Each wall is flat, endless, passes through zero and stands at right angles to its row. A trip goes straight from one point to another. Which walls does it cross, in order?

Walls:
(1): [1.3 2.1]
(2): [4.8 5.3]
(3): [ 3.2 -1.0]
(4): [ 1.5 -4.0]
(5): [ 3.5 -0.6]
(6): [2.2 1.2]
Trips:
[ 3.6 -0.6] to [-1.4 -2.2] => 1, 2, 6, 5, 3
[-2.3 -2.3] to [-8.9 -2.3] => 4
[-2.8  1.5] to [-3.1 -0.2] => none
[-3.2  8.3] to [ 3.4 -0.4] => 5, 3, 4
[2.8 0.0] to [2.3 0.1] => none
[3.0 3.7] to [-7.5  1.1] => 3, 5, 6, 2, 1
[ 2.2 -2.7] to [ 2.3 -2.9] => none

Walls:
(1): [ 8.6 -1.2  1.2  3.0]
(2): [ 1.6 -4.7 -1.2  0.7]
(3): [-0.6 -4.2  3.2  5.0]
(4): [-4.5  0.2  5.3  6.1]
(5): [ 3.0 -1.3  1.4 -1.2]
(6): [ 4.2  6.3 -0.2  0.2]
(7): [ 3.8 -1.6  3.6  6.8]
Trips:
[-3.2 -0.2 -1.2  1.8] to [1.0 1.5 3.8 2.9] => 7, 6, 1, 5
[-7.0  3.7 -3.8  1.6] to [ 0.0  5.4 -2.2 -2.2] => 6, 4
[ 5.1 -7.2  1.6 -2.5] to [-3.2  1.4  3.2  4.7] => 4, 5, 2, 1
[-0.6  2.7  3.9 -3.0] to [-1.5 -4.0  2.3  0.5] => 6, 3, 7, 2
[-3.3 -1.2  1.4 -1.0] to [-1.7 -1.4  0.5  4.6] => 2, 7, 1
[-0.6  0.0  0.7 -5.2] to [-2.6 -3.8 -2.2 -2.7] => 2, 5

Walls:
(1): [ 4.1 -0.4 -1.7  3.3 -3.9  1.2  1.0 -4.4  0.8]
(2): [-2.9 -4.6 -7.9 -6.9 -3.9  1.7 -6.2  2.0 -6.1]
(3): [ 3.3 -1.1 -3.1  0.1 -1.8  3.0  0.2  1.2  0.0]
(4): [ 1.0  1.1 -1.2  6.4  2.9 -1.1 -8.0  2.9  6.1]
(5): [-3.8 -0.6  0.5  0.3  7.3 -1.1  3.1 -1.4  7.3]
(6): [-0.8  2.5 -0.8 -3.2  0.0 -4.6  0.9  0.1  1.2]
Trips:
[-1.1  0.0  3.9 -4.5  2.8  3.4  1.0  0.2  3.9] to [-4.6  4.8 -5.6 -3.1  4.7 -1.9 -3.3 -2.8 -1.9] => 2, 4
[ 4.2  3.4  0.1  4.5  3.9 -3.7  3.5 -1.6 -2.4] to [-2.8 -0.1 -2.1  3.6  5.1 -3.5 -0.5  0.7 -2.0] => 1
[ 0.7  0.1 -3.3 -0.2  0.2  1.9 -3.9 -6.4 -5.4] to [ 1.5 -2.3  0.0 -0.2 -3.2 -0.2  6.1 -5.0 -2.9] => 2
[ 3.9  4.3  2.5  3.5  0.6  1.5 -0.5  1.1  3.3] to [-1.0  1.2  6.0  0.9 -1.2 -2.6  4.9 -0.9  6.8] => 3, 6, 4

Walls:
(1): [ 0.4  4.1 -1.2  1.5  1.2  0.5  7.6  2.2 -3.6  2.9 -8.5 -3.6]
(2): [-1.6  2.4 -1.9  0.7 -1.7  1.7 -0.4  0.3  0.6 -1.5  0.1 -0.7]
(3): [-5.1 -1.7  1.1 -0.4  3.3  4.1  4.7  3.4  0.9 -2.9 -3.2  1.5]
(4): [ 0.4 -4.1  0.8 -2.9  0.8  1.9 -5.0 -4.7  0.8  3.9  2.5 -2.5]
(5): [ 0.1  2.0 -4.6 -3.5 -0.1 -2.3  2.3 -0.4 -1.3 -8.1  3.0 -8.1]
(6): [-4.9  2.2 -0.6  2.0  2.3 -1.7  2.6  2.5 -0.6 -1.0 -2.9  2.4]
(7): [ 2.0  0.9 -1.7 -0.3 -2.9  0.3 -1.9  3.7  1.6 -1.0  0.6 -2.0]
Trips:
[-1.0 -0.1 -3.1 -6.0  4.9 -4.5 -0.3 -1.5  0.6  0.2  0.1 -0.3] to [-5.1 -0.1  0.1 -0.4 -1.0  0.1 -6.1 -7.2 -1.5  3.7  0.1 -2.0] => 6, 5, 2
[-3.2  6.3  1.7  6.1  2.4 -2.9  2.0  2.0  1.2 -1.9  4.5 -4.0] to [ 1.1 -7.0  1.2  0.9  7.0  4.7  1.1  5.0 -3.5  1.1  2.0 -5.5] => 2, 7, 4, 6
[ 1.3  1.1 -0.2  1.9 -2.7 -2.4 -2.2 -2.6  0.3  3.0 -0.2 -1.0] to [ 3.2 -1.1  3.0 -4.0  2.1 -0.4 -0.4 -1.7  1.8 -1.4  1.2 -0.3] => 7, 5

Walls:
(1): [-0.8 -1.4  0.6  1.8 -0.9  3.5  2.6 -2.6 -4.0 -0.2 -1.9 -0.6 -0.4 -2.1
 -1.1  2.1 -4.7  7.3 -0.4  3.3]
(2): [-1.0  2.9 -0.2  4.9  3.0 -0.9  1.8  2.0 -2.6  5.0  1.7 -1.1  3.9 -0.8
  0.7  4.0 -4.3  0.0 -4.6 -0.4]
(3): [-0.9 -0.1 -2.7  1.4 -0.8 -1.8  1.0 -7.1 -0.3 -1.4  4.4  0.4  3.2  1.3
  6.6 -5.6  1.8 -1.1  2.8 -0.7]
(4): [-1.8  0.0  3.7  3.4 -2.0 -8.1  0.3  0.4 -1.6 -2.3  1.0 -0.8  4.8 -1.7
  6.3  0.6  3.4 -3.5  0.0 -3.2]
Trips:
[-4.4 -6.2 -4.2 -4.3 -1.3  3.0  1.8  0.2  0.0  3.7 -6.6 -0.9  0.5 -0.7
  4.0 -2.7 -3.0  2.6 -2.1 -3.9] to [ 1.1 -1.2 -3.9  6.4  8.9  4.0  2.3 -0.5 -1.4  3.9 -4.5 -8.5 -2.5  2.2
 -3.5  2.5 -0.7 -1.3  1.1  2.7] => 3, 2
[ 2.1 -5.2  0.1  5.6 -1.8  1.5 -1.2 -1.1 -2.8  1.2  5.2 -2.3 -1.0  3.4
  0.7 -1.0 -0.4  1.0 -3.2 -0.3] to [ 0.1  5.6 -4.8  5.7  0.0  7.4 -4.1  1.5 -6.3 -1.1 -1.3 -0.5  1.4  3.3
  0.1  3.2 -0.3  1.4  0.2  2.5] => 4, 3
[ 6.3 -5.7 -2.0  3.8  1.3  0.4  3.4  2.1  0.3  3.3  2.3  1.8  4.5 -0.7
  0.2 -1.2  4.1  2.1  1.6  0.3] to [-3.5  1.2 -4.5  4.9 -1.0  3.4  2.7  5.0  1.4 -2.2  6.4 -3.5 -5.2 -9.8
 -0.9  1.3  2.5  2.0 -3.2  1.2] => 1, 4, 3
[ 1.6  5.1  0.5  5.6  2.4  4.8 -0.1  1.3  0.1  5.8  4.6  2.3 -3.0 -1.6
  6.0 -0.8  1.0 -6.2  3.5 -2.8] to [ 0.7 -1.9 -2.6 -1.8  3.9  5.6 -4.0 -1.9 -1.6 -2.0 -0.9  5.7  4.1  2.1
  2.0  3.9  4.6  4.4 -0.9  1.2] => 4, 1, 2
[-1.9  3.4  8.4  0.5  1.5  1.9  0.8  1.5  2.1  4.7  7.6 -5.8  3.0 -0.9
 -1.2 -2.8  4.5 -0.5  1.8 -0.3] to [ 4.7  1.4  1.0 -3.2  0.1 -1.2  5.3  4.0 -5.1 -3.7  1.1  8.0 -0.5  1.4
  3.5 -3.7 -1.9 -0.4 -1.0  4.3] => 2, 1
[ 2.1  4.0 -3.4 -0.5  0.2  3.5 -1.6 -4.9  1.4  2.1 -5.1  1.3  1.6  1.1
 -1.4 -0.3 -0.7 -1.0  2.8  0.2] to [ 2.1 -0.3 -4.0  0.2 -0.1  0.2  2.9 -1.8 -7.2 -7.4 -0.9 -1.6 -2.8 -2.5
  6.1 -4.8 -2.5 -1.2  4.6  1.7] => 4
